Rows are points. A path goes straight from each point to the next, and from the last back to the first. The post is the endless flat space through its rows: a point in 2 columns, a line in 3, a plane in 4, and so on, so that a path can go around it. Count how often the path circles the post. Going back the other way cancels.

Post (2 x 3):
[[-0.31 -0.30  0.13]
 [ 0.24  0.08 -0.60]]
Path (31 x 3):
[[ 0.11 -0.68 -0.10]
 [ 0.65 -0.27 -0.15]
 [ 0.26  0.15 -0.33]
 [-0.53 -0.03  0.45]
 [ 0.24 -0.02 -0.17]
 [ 0.71 -0.18 -0.58]
 [ 0.26 -0.10 -0.70]
 [-0.86 -0.41 -0.04]
 [ 0.03  0.37 -0.48]
 [ 0.10  0.14 -0.15]
 [ 0.08 -0.37  0.20]
 [ 0.45 -0.50 -0.74]
 [-0.69 -0.73  0.10]
 [-0.52 -0.22  0.02]
 [-0.10  0.17 -0.09]
 [ 0.61  0.34 -0.46]
 [-0.23 -0.69  0.60]
 [ 0.57  0.03 -0.39]
 [ 0.01 -0.06  0.08]
 [-0.56 -0.02  0.20]
 [-1.01 -0.47  0.10]
 [-0.17 -0.17 -0.39]
 [-0.88 -0.01 -0.07]
 [-0.09  0.41  0.08]
 [ 0.47 -0.05 -0.19]
 [-0.08 -0.39  0.06]
 [-0.44 -0.59 -0.18]
 [-0.79 -0.08 -0.24]
 [ 0.09  0.63 -0.67]
 [-0.03  0.25  0.46]
 [ 0.92  0.09 -0.42]]
Times around: 3

Post, 5 rows:
[[-0.34 -0.22 -0.28  0.21  0.08 -0.18]
 [-0.10 -0.59 -0.19  0.59 -0.14 -0.04]
 [ 0.48  0.06  0.09 -0.73  0.33  0.55]
 [ 0.12 -0.13  0.16 -0.04  0.00 -0.13]
 [ 0.64  0.18 -0.18 -0.59 -0.04  0.28]]
Path, 30 rows:
[[ 0.38  0.07 -0.21 -0.67  0.13  0.06]
 [ 0.49  0.43 -0.57 -0.63  0.10  0.04]
 [-0.15  0.36  0.60 -0.16  0.38 -0.31]
 [-0.32 -0.03 -0.35  0.12 -0.01 -0.11]
 [ 0.09  0.50 -0.96 -0.24 -0.09  0.54]
 [ 0.45  0.36 -0.14  0.34 -0.44 -0.20]
 [-0.35 -1.03  0.44  1.32 -0.26  0.15]
 [ 0.11  0.06 -0.64  0.02  0.03  0.26]
 [ 0.31  0.01  0.07  0.32  0.21 -0.35]
 [ 0.01 -0.28 -0.48 -0.18  0.14  0.04]
 [ 0.33 -0.68  0.07 -0.34  0.18  0.70]
 [ 0.27  0.49 -0.73 -0.55 -0.32 -0.11]
 [-0.83 -0.85 -0.86  0.56 -0.17  0.15]
 [ 0.38  0.10 -0.33 -0.47 -0.24 -0.17]
 [ 0.46 -0.11  0.08 -0.56  0.27  0.31]
 [ 0.83 -0.10 -0.62 -0.28 -0.29  0.05]
 [ 0.49  0.14 -0.17 -1.11 -0.11  0.02]
 [-0.41  0.07  0.07 -0.66  0.54  0.38]
 [ 0.15 -0.05  0.19  0.05  0.10  0.57]
 [-0.16 -0.23 -0.22 -0.08 -0.52 -0.24]
 [ 0.24 -0.63 -0.18 -0.47  0.40  1.00]
 [ 0.05 -0.26 -0.51  0.03 -0.49  0.20]
 [-0.05  0.36 -0.33 -0.35  0.37  0.37]
 [ 0.65  0.59 -0.19 -0.50 -0.33  0.27]
 [ 0.48 -0.12 -0.54 -0.26 -0.60  0.19]
 [ 0.37 -0.75 -0.22  0.05 -0.13  0.19]
 [ 0.58 -0.55 -0.15  0.36 -0.11 -0.10]
 [-0.21 -0.42  0.18  0.26  0.47 -0.04]
 [ 0.37 -1.17  0.36  0.69 -0.17 -0.04]
 [ 0.36 -0.81 -0.16 -0.13  0.04  0.79]]
Times around: 0
